Each row of a before or after table is a point. The points were changed in one or more steps. Then noise was added and the rows were shuffled. The steps act on how far a point lies along the listed directions, d1 being the first. Name the steps. A step turns or swaps two directions, mirrors them in a line or flattens them onto one, adds a multiple of one to another, or multiplies one. Angles are multiples of 10 degrees, from the lower direction toward the higher: turns from -170 to 170, lines from 10 to 170 but not 90. Use the fewest steps. Two steps may share a direction if one is a turn and the other turns, adds or multiplies; they go together, in the order done. Otherwise the lowest direction goes first.

Directions:
(1): [23 38]
(2): [ 38 -23]
Before:
[[-27   2]
 [  7  38]
 [ -7   3]
 [-21  67]
 [-36 -34]
 [  4  29]
 [-15 -59]
 [-62  43]
 [  0 -20]
 [-22  42]
 [-37  32]
 [-19  12]
 [-11  -1]]
After (13 x 2):
[[-13  -5]
 [-38 -68]
 [ 26 -30]
 [ -4 -49]
 [ 14 -70]
 [ 15 -22]
 [-42  42]
 [-21 -15]
 [  1  -7]
 [-23 -47]
 [-45  14]
 [ -8  15]
 [-12 -19]]
Steps: swap d1 and d2

Directions:
(1): [-45  22  22]
(2): [25 48  3]
(3): [ 18 -12  50]
Before:
[[-10 -19  62]
 [ 60  11 -47]
 [ 34 -50   7]
 [-10  15  -5]
 [-51  22 -37]
 [ 65  18   0]
 [  5  29 -78]
 [-12  -1 -26]
 [  6 -31   6]
 [-35 -39  55]
 [ 15   2 -45]
 [  0  51  23]]
After (12 x 3):
[[ 55 -37  -2]
 [-44 -31  10]
 [  8   2  -7]
 [ 27  46  15]
 [ -9  30  -1]
 [-34  59  18]
 [ 22 -30   9]
 [-43  38  32]
 [-15 -11  -6]
 [ 26  19  -1]
 [-32  21 -17]
 [-11 -29 -29]]
Steps: turn d1 and d2 by -120 degrees; multiply d3 by 0.4

Directions:
(1): [ -3  48 -52   2 -28   1]
(2): [-38  15  21 -59 -14 -13]
(3): [ 55   8  -4 -43  12  29]
(4): [ 16 -44 -33 -20 -20 -43]
(5): [-31 -14 -40 -13  52  16]
Before:
[[ 17 -83  12 -26  28 -45]
 [ 27 -31  25   8 -27 -34]
 [ 17 -68 -24  37  -2 -15]
 [ 31 -84  18  15  23 -17]
 [-14  53   7  13 -25  20]
 [ 32 -17  45  13  -7  16]
 [ 61  81  22  18  16  55]
 [ 11  49   2 -25 -42 -16]
 [ -9  23   5 -20 -73 -15]
 [-45  27   9 -14  -6   9]
 [ -3 -10  -4 -26   0   2]
 [ 23 -60  14  10 -19 -32]
 [ -9  30  31  32  -1  48]
 [ 57  -5  19  30  31  36]]
After:
[[ 31 -10  -7  64  -5  26]
 [  3 -18  46  20  -3   8]
 [ 15  18 -26   2 -40 -35]
 [-31 -24  63 -64  33 -16]
 [ 34  26 -17  71  19  16]
 [-28 -16  80 -32  29  16]
 [ 21 -27 -31   8 -15 -18]
 [-12 -15 -11 -15  -2   5]
 [-40  20  53 -28   4  32]
 [ 21  17 -32  37 -32   4]
 [  3  12  32  35  39  34]
 [-12   0  55  -9 -25 -15]
 [  4   6 -15  -4 -76 -24]
 [-30  -3  67 -28 -19  -8]]
Steps: swap d2 and d4; flatten d3 and d5 onto the line at 70 degrees
